Each row is a point. Each copy is the shape, with its points in the same order, stretched, turned, moved and blurred by noise. Say if it was mirrored as well.

Shape (8 x 2):
[[ 0.16 -0.18]
 [-0.16 -0.21]
 [ 0.17  0.39]
 [ 0.04  0.41]
 [ 0.31  0.04]
 [-0.68  0.55]
 [-0.03  0.09]
 [ 0.04  0.11]]
Copy 1 (8 x 2):
[[-0.09 -0.34]
 [ 0.14 -0.33]
 [-0.01  0.47]
 [ 0.10  0.51]
 [-0.17 -0.03]
 [ 0.64  0.75]
 [ 0.08  0.06]
 [ 0.03  0.08]]
Copy 1 is: mirrored
Copy 2 (8 x 2):
[[-0.09 -0.30]
 [-0.26 -0.04]
 [ 0.30 -0.14]
 [ 0.32 -0.05]
 [ 0.05 -0.29]
 [ 0.17  0.46]
 [ 0.02 -0.06]
 [-0.02 -0.11]]
Copy 2 is: only turned
Copy 3 (8 x 2):
[[-0.22 -0.03]
 [-0.08 -0.21]
 [ 0.10  0.45]
 [ 0.19  0.33]
 [-0.17  0.26]
 [ 0.73 -0.12]
 [ 0.01  0.01]
 [ 0.06  0.08]]
Copy 3 is: mirrored
Copy 4 (8 x 2):
[[-0.30  0.21]
 [-0.15 -0.13]
 [ 0.10  0.40]
 [ 0.18  0.35]
 [-0.32  0.44]
 [ 0.80 -0.32]
 [-0.08  0.08]
 [-0.10  0.12]]
Copy 4 is: mirrored

Shape (10 x 4):
[[-0.18 -0.05 -0.08  0.44]
 [ 0.04  0.18 -0.11 -0.13]
 [ 0.00  0.22  0.08  0.31]
 [ 0.14 -0.35 -0.15  0.18]
 [ 0.25 -0.38 -0.30 -0.58]
 [-0.06  0.31  0.39  0.18]
 [-0.27  0.15  0.09  0.00]
 [ 0.10 -0.21  0.32 -0.03]
 [ 0.17 -0.20 -0.18 -0.22]
 [ 0.09 -0.31  0.88 -0.05]]
Copy 1 (10 x 4):
[[-0.09 -0.39 -0.34 -0.14]
 [-0.22  0.07  0.15 -0.17]
 [ 0.08 -0.14 -0.21 -0.29]
 [-0.12 -0.35 -0.17  0.24]
 [-0.42 -0.08  0.49  0.47]
 [ 0.21 -0.23 -0.07 -0.46]
 [-0.13 -0.31  0.04 -0.29]
 [ 0.19 -0.45  0.09  0.06]
 [-0.24 -0.10  0.19  0.22]
 [ 0.58 -0.78  0.16  0.07]]
Copy 1 is: mirrored
Copy 2 (10 x 4):
[[ 0.00 -0.18 -0.22  0.44]
 [ 0.07 -0.06  0.22 -0.11]
 [ 0.02 -0.09 -0.22  0.03]
 [ 0.16  0.18  0.19  0.44]
 [ 0.30  0.21  0.79  0.14]
 [-0.29 -0.04 -0.18 -0.31]
 [-0.22 -0.23  0.09  0.05]
 [-0.19  0.34  0.19  0.01]
 [ 0.16  0.07  0.43  0.17]
 [-0.62  0.58  0.21 -0.17]]
Copy 2 is: only turned
Copy 3 (10 x 4):
[[-0.13  0.14 -0.41 -0.22]
 [ 0.23  0.02  0.16  0.03]
 [-0.15  0.28 -0.08 -0.13]
 [ 0.06  0.07 -0.30  0.29]
 [ 0.57 -0.38  0.23  0.63]
 [-0.32  0.17  0.22 -0.14]
 [-0.04 -0.14  0.06 -0.23]
 [-0.19 -0.11  0.17  0.34]
 [ 0.28 -0.12  0.07  0.37]
 [-0.64 -0.24  0.46  0.51]]
Copy 3 is: only turned
Copy 4 (10 x 4):
[[-0.04 -0.17  0.54  0.16]
 [ 0.25  0.03 -0.06 -0.02]
 [ 0.04  0.20  0.38 -0.05]
 [-0.19 -0.46  0.20 -0.26]
 [ 0.04 -0.64 -0.59 -0.25]
 [-0.14  0.38  0.22  0.03]
 [-0.03 -0.01  0.14  0.38]
 [-0.46 -0.21 -0.06 -0.23]
 [ 0.02 -0.38 -0.22 -0.20]
 [-1.08 -0.13 -0.14 -0.30]]
Copy 4 is: only turned

Shape (12 x 8):
[[-0.21 -0.35  0.01 -0.29  0.04 -0.22 -0.45  0.24]
 [-0.11  0.12 -0.36  0.00  0.33 -0.31 -0.07 -0.25]
 [ 0.14  0.35  0.07 -0.29  0.49  0.04 -0.42  0.00]
 [-0.49  0.20  0.30  0.14 -0.31 -0.22 -0.33 -0.11]
 [ 0.03  0.26  0.02 -0.30 -0.19 -0.26  0.10  0.08]
 [ 0.12  0.55 -0.36  0.05 -0.10  0.17  0.09 -0.02]
 [ 0.38 -0.19  0.28  0.41 -0.30  0.42  0.16  0.51]
 [-0.36  0.03 -0.33  0.05  0.17 -0.03  0.37  0.05]
 [ 0.18 -0.01  0.04  0.07  0.29  0.13  0.37 -0.37]
 [-0.55  0.51 -0.01 -0.36  0.53  0.14 -0.11  0.22]
 [-0.54  0.04  0.11 -0.21 -0.30  0.05  0.06 -0.23]
 [ 0.19 -0.26 -0.11  0.13 -0.14 -0.01  0.07 -0.31]]
Copy 1 (12 x 8):
[[-0.14 -0.36  0.05 -0.31 -0.03 -0.28  0.13 -0.06]
 [-0.29  0.03 -0.44 -0.40  0.35 -0.27  0.00 -0.09]
 [ 0.11  0.36 -0.05 -0.51  0.15 -0.64  0.11  0.20]
 [ 0.06 -0.33 -0.14  0.57  0.17 -0.14  0.04  0.23]
 [-0.13  0.27 -0.30  0.16 -0.09 -0.27 -0.24  0.04]
 [-0.12  0.70 -0.36  0.04  0.02 -0.09  0.13  0.26]
 [ 0.07  0.57  0.39  0.50 -0.27  0.31  0.57 -0.20]
 [-0.22  0.05 -0.34 -0.11  0.28  0.28 -0.26 -0.07]
 [-0.29  0.54  0.03  0.00  0.49 -0.22 -0.08 -0.12]
 [ 0.34  0.07 -0.27 -0.44  0.28 -0.30 -0.52  0.42]
 [-0.25 -0.20 -0.01  0.39  0.15 -0.08 -0.38  0.33]
 [-0.43  0.27  0.02  0.16  0.18 -0.03  0.30 -0.19]]
Copy 1 is: mirrored
Copy 2 (12 x 8):
[[-0.30  0.04 -0.38  0.01 -0.30  0.05  0.61  0.14]
 [ 0.18  0.40  0.00  0.19  0.33  0.15  0.33 -0.22]
 [-0.22  0.10  0.05  0.53  0.28 -0.49  0.25 -0.11]
 [-0.50  0.68 -0.50  0.15 -0.21 -0.06 -0.41 -0.09]
 [ 0.09  0.37  0.21  0.09 -0.37 -0.11  0.02 -0.24]
 [ 0.57  0.28  0.18 -0.08  0.14 -0.39 -0.34 -0.38]
 [-0.04 -0.53 -0.24 -0.27 -0.26 -0.02 -0.66 -0.13]
 [ 0.57  0.22 -0.18  0.17  0.04  0.27 -0.16 -0.09]
 [ 0.20  0.13  0.39  0.09  0.52  0.06 -0.27  0.03]
 [ 0.27  0.37 -0.30  0.90  0.07 -0.47 -0.16 -0.02]
 [ 0.03  0.73 -0.25 -0.08 -0.13 -0.11 -0.36  0.27]
 [-0.01  0.17  0.10 -0.38  0.18  0.20  0.04  0.00]]
Copy 2 is: only turned

Shape (17 x 11):
[[-0.01 -0.26 -0.18  0.22  0.32 -0.13 -0.14  0.18  0.05  0.32 -0.11]
 [ 0.09  0.17 -0.13  0.45 -0.27 -0.22 -0.18  0.16 -0.35  0.32  0.50]
 [-0.54  0.13 -0.22  0.17  0.17 -0.23 -0.35  0.05  0.40 -0.25 -0.05]
 [ 0.25 -0.15  0.03  0.17 -0.17 -0.22 -0.19 -0.06  0.42 -0.07  0.26]
 [-0.49 -0.32 -0.11 -0.25  0.30 -0.24  0.15  0.24 -0.42 -0.20  0.48]
 [-0.19  0.39  0.50 -0.13  0.24 -0.28 -0.50 -0.06  0.34  0.20  0.20]
 [ 0.29 -0.05  0.09  0.49  0.21  0.06  0.06  0.23  0.09  0.24 -0.28]
 [-0.41  0.44  0.13 -0.09  0.02 -0.18 -0.24  0.20  0.04 -0.07 -0.14]
 [ 0.30  0.50 -0.28 -0.27 -0.27 -0.30 -0.09 -0.27 -0.11 -0.24  0.20]
 [-0.25  0.01  0.34  0.46 -0.29 -0.15 -0.40  0.03 -0.20  0.04  0.22]
 [ 0.36  0.23  0.15 -0.08 -0.36  0.20  0.05 -0.03  0.47  0.11  0.21]
 [-0.05 -0.30  0.10 -0.01  0.16  0.17  0.21 -0.40  0.44  0.36 -0.19]
 [-0.38  0.52  0.34 -0.01  0.23  0.02 -0.17 -0.24  0.22 -0.20  0.51]
 [-0.04  0.21  0.06 -0.34  0.19 -0.32  0.37 -0.08  0.16 -0.23  0.26]
 [ 0.01  0.20  0.10 -0.30 -0.15 -0.45  0.08 -0.45 -0.04  0.35  0.47]
 [ 0.07  0.43  0.44 -0.02 -0.29  0.29 -0.39  0.25 -0.44 -0.14  0.00]
 [-0.28  0.22 -0.19  0.32 -0.21  0.30 -0.01  0.04 -0.38  0.23  0.06]]
Copy 1 (17 x 11):
[[-0.03  0.02  0.09  0.04 -0.17  0.17  0.43  0.20  0.31  0.52  0.24]
 [ 0.08 -0.63  0.04  0.06  0.40  0.47  0.55  0.31  0.38  0.07  0.49]
 [ 0.19  0.00 -0.15 -0.64 -0.16  0.59  0.08 -0.08 -0.24  0.28 -0.35]
 [ 0.28  0.10  0.35 -0.24  0.39  0.00 -0.24 -0.04  0.23  0.46  0.33]
 [-0.29 -0.44 -0.57 -0.38 -0.16  0.12  0.47 -0.68 -0.10  0.07  0.23]
 [ 0.18 -0.09  0.09  0.25 -0.32  0.62 -0.40  0.19  0.29  0.36 -0.24]
 [ 0.05  0.11  0.78  0.07 -0.18  0.01  0.35  0.12  0.33  0.26  0.16]
 [-0.06 -0.19 -0.05 -0.05 -0.25  0.49  0.04  0.00 -0.21  0.04 -0.51]
 [ 0.02 -0.14 -0.38 -0.32  0.32 -0.24 -0.20  0.22  0.11 -0.16 -0.29]
 [ 0.03 -0.32  0.20  0.01  0.32  0.96  0.22 -0.05 -0.03 -0.01  0.41]
 [ 0.55  0.03  0.43  0.17  0.40 -0.42 -0.45  0.03  0.05  0.15 -0.27]
 [ 0.68  0.29  0.14  0.05 -0.43 -0.36 -0.27  0.30 -0.19  0.26  0.28]
 [ 0.51 -0.24 -0.14 -0.17 -0.12  0.50 -0.29 -0.11  0.10 -0.31 -0.34]
 [ 0.06 -0.32 -0.19 -0.35 -0.23 -0.46 -0.35 -0.30  0.00  0.03 -0.17]
 [ 0.28 -0.49 -0.43 -0.05  0.00 -0.12 -0.39  0.37  0.13  0.16  0.47]
 [-0.19  0.11  0.24  0.53  0.33  0.62  0.16 -0.33  0.01 -0.44 -0.63]
 [ 0.26 -0.19 -0.26  0.13  0.11  0.41  0.59  0.23 -0.30 -0.29 -0.14]]
Copy 1 is: mirrored
Copy 2 (17 x 11):
[[ 0.21  0.12 -0.01  0.22 -0.64 -0.03  0.11 -0.01  0.19 -0.22  0.16]
 [-0.17  0.37 -0.30  0.12  0.02  0.34  0.64  0.18  0.06 -0.79  0.20]
 [ 0.22  0.11  0.66  0.15 -0.53  0.15 -0.23  0.13  0.31  0.10  0.19]
 [ 0.02  0.21 -0.15  0.04 -0.10  0.30  0.15  0.04  0.23 -0.10 -0.38]
 [ 0.08  0.10  0.54  0.48 -0.30  0.10  0.25 -0.43 -0.38 -0.12  0.28]
 [-0.32 -0.10  0.43 -0.15 -0.55 -0.66  0.14 -0.15  0.12  0.01 -0.14]
 [ 0.26 -0.06 -0.34 -0.18 -0.44  0.15  0.20  0.02  0.36  0.02  0.17]
 [-0.23  0.13  0.57 -0.21 -0.40 -0.12 -0.20 -0.03 -0.11 -0.05  0.32]
 [-0.62  0.14 -0.23  0.22  0.55  0.23  0.00  0.15 -0.29 -0.05  0.27]
 [ 0.06 -0.05  0.20 -0.30 -0.33  0.31  0.28 -0.04  0.09 -0.61 -0.06]
 [-0.10  0.50 -0.26 -0.29  0.31 -0.01 -0.03 -0.04  0.08  0.10 -0.35]
 [ 0.47 -0.09 -0.07 -0.03 -0.38 -0.47 -0.15  0.15 -0.01  0.33 -0.27]
 [-0.09 -0.17  0.56 -0.06 -0.02 -0.33  0.19 -0.15  0.28  0.39  0.01]
 [-0.27  0.02  0.10  0.24  0.07 -0.13  0.12 -0.08 -0.27  0.54  0.11]
 [-0.50  0.06 -0.23  0.20  0.12 -0.43  0.36  0.24 -0.53 -0.22 -0.13]
 [-0.29  0.02  0.22 -0.56  0.08  0.20 -0.09 -0.54 -0.06 -0.41  0.27]
 [ 0.22  0.28  0.09 -0.10  0.05  0.18  0.06  0.15 -0.02 -0.45  0.46]]
Copy 2 is: only turned
